Every row gives one point. The last column is the point's height on a tilted bowl or saddle (a function of degree 2), plus a little noise. Along how many of its main directions does it bend up, bend down or stay straight?

Points:
[[-.15,-.36,.05],
[.81,-.09,-.68],
[.39,-.37,.10],
[.30,.20,.09],
[.81,-.30,-.68],
[-.16,.00,.20],
[.14,-.20,.31],
[.74,-.11,-.48],
[.01,-.24,.27],
[-.44,.10,-.24]]
Directions: 0 up, 2 down, 0 straight

Points:
[[.57,.55,-.71],
[.23,.16,-.24],
[.05,.11,-.16],
[-.27,-.58,-.24],
[.76,.58,-.80],
[.26,-.56,-.22],
[.29,.09,-.21],
[.23,-.23,-.13],
[.32,.10,-.22],
[-.32,.25,.04]]
Directions: 1 up, 1 down, 0 straight

Points:
[[.73,-.45,.45],
[.01,.24,-.08],
[.42,.16,-.16],
[.29,-.14,-.09],
[-.23,-.50,.66],
[.32,-.88,.81],
[-.11,-.22,.21],
[.56,.23,-.08],
[.29,.12,-.19],
[.27,.12,-.19]]
Directions: 2 up, 0 down, 0 straight

Points:
[[.21,-.49,.74,.43],
[-.07,.00,-.02,-.02],
[.06,-.39,.28,.30],
[-.21,-.39,.08,.24],
[.45,-.25,-.53,-.35],
[.47,-.90,.21,.94],
[-.41,-.17,-.43,-.06],
[.35,.39,.05,.05],
[.02,-.03,.20,.08],
[-.58,.20,-.29,-.21],
[.39,-.04,.74,.27],
[.38,.13,.00,-.04],
[.38,-.04,-.11,-.10],
[-.14,-.10,.94,-.02],
[-.14,-.32,.22,.20],
[-.24,-.75,.41,.65]]
Directions: 1 up, 1 down, 1 straight

Points:
[[-.03,-.34,.26,.19],
[.09,-.76,-.04,.51],
[-.37,.39,.37,.24],
[.19,-.48,-.22,.42],
[.69,-.09,-.07,.63],
[-.05,-.07,.94,.48],
[.70,.00,-.18,.67],
[.10,-.32,.19,.23],
[.26,-.15,.46,.32],
[.35,.23,-.09,.37],
[.14,-.51,-.39,.48],
[-.01,-.37,-.29,.30],
[-.24,-.16,.11,.09],
[-.51,-.19,-.44,.29],
[.11,.11,-.37,.33],
[-.25,-.06,.09,.08],
[.16,-.11,.08,.21]]
Directions: 3 up, 0 down, 0 straight

Points:
[[.48,.26,.25,.24],
[.23,-.41,.08,.26],
[.28,-.20,.31,.02],
[.73,-.94,.11,.49],
[.07,-.29,.10,.27],
[.41,.07,.17,.16],
[-.09,.22,.21,.38],
[-.19,-.28,.33,.36],
[.48,.15,-.56,.68],
[-.17,-.16,.66,.31],
[-.19,.24,.23,.51],
[-.42,.10,-.33,.22],
[-.33,.41,.04,.56],
[-.40,.38,-.03,.51],
[.09,-.39,.20,.26],
[.32,-.41,.03,.26]]
Directions: 2 up, 1 down, 0 straight

Points:
[[.25,.19,.04,.21,-.03],
[.47,-.08,.03,.33,.14],
[-.07,-.84,.06,.02,.44],
[-.21,-.40,-.27,-.18,.18],
[-.04,-.44,.38,-.10,.40],
[-.46,-.39,-.63,.16,.16],
[-.41,-.04,.20,-.42,.21],
[-.25,.18,-.11,.20,-.04],
[.04,-.13,.10,.24,-.01],
[.23,-.06,-.16,-.33,.37],
[-.05,.23,.27,.52,.16],
[-.08,.06,.01,-.10,.00],
[.65,-.23,-.94,-.39,.94],
[-.45,-.44,-.02,-.10,.05],
[.13,.02,.18,.42,.12],
[.18,.01,-.01,.10,-.02],
[-.24,.30,.46,-.38,.07],
[-.61,-.55,-.23,-.07,.08],
[.46,-.38,-.08,.36,.29],
[.17,-.01,-.27,.12,-.01],
[.00,.30,.06,.10,-.12],
[.20,.31,.13,-.21,.04],
[-.31,.34,.17,-.22,-.03],
[-.59,-.27,.56,.21,.10],
[.34,.17,-.03,-.53,.65],
[-.19,.32,-.53,.11,.31]]
Directions: 2 up, 0 down, 2 straight

Points:
[[-.35,-.50,.08,.50,-.31],
[.61,.03,.45,-.59,-.57],
[.63,.47,-.02,.20,-.17],
[.30,.00,-.11,.35,-.01],
[.08,.22,-.23,.25,.07],
[-.09,.34,-.36,-.53,-.40],
[.17,.04,-.04,-.02,.00],
[.02,-.23,-.04,-.64,-.53],
[-.84,.04,-.65,-.22,-.86],
[.29,-.08,-.41,.15,-.11],
[-.65,.04,.22,.04,-.21],
[-.25,-.27,-.11,.48,-.19],
[.14,.28,-.35,-.39,-.25],
[-.26,-.15,.51,.26,-.01],
[.10,.06,-.25,.29,.02],
[.12,-.37,-.86,-.17,-.74],
[.24,-.13,-.25,-.53,-.48],
[.33,.12,-.18,-.22,-.15],
[-.05,.08,.11,-.42,-.21],
[.33,-.02,.18,.94,-.38],
[-.53,.50,.32,.40,-.16],
[.04,.30,-.04,.01,.05],
[.22,-.34,-.07,-.18,-.20],
[-.71,-.29,.32,-.58,-.72],
[-.24,-.32,.14,-.60,-.51]]
Directions: 0 up, 3 down, 1 straight
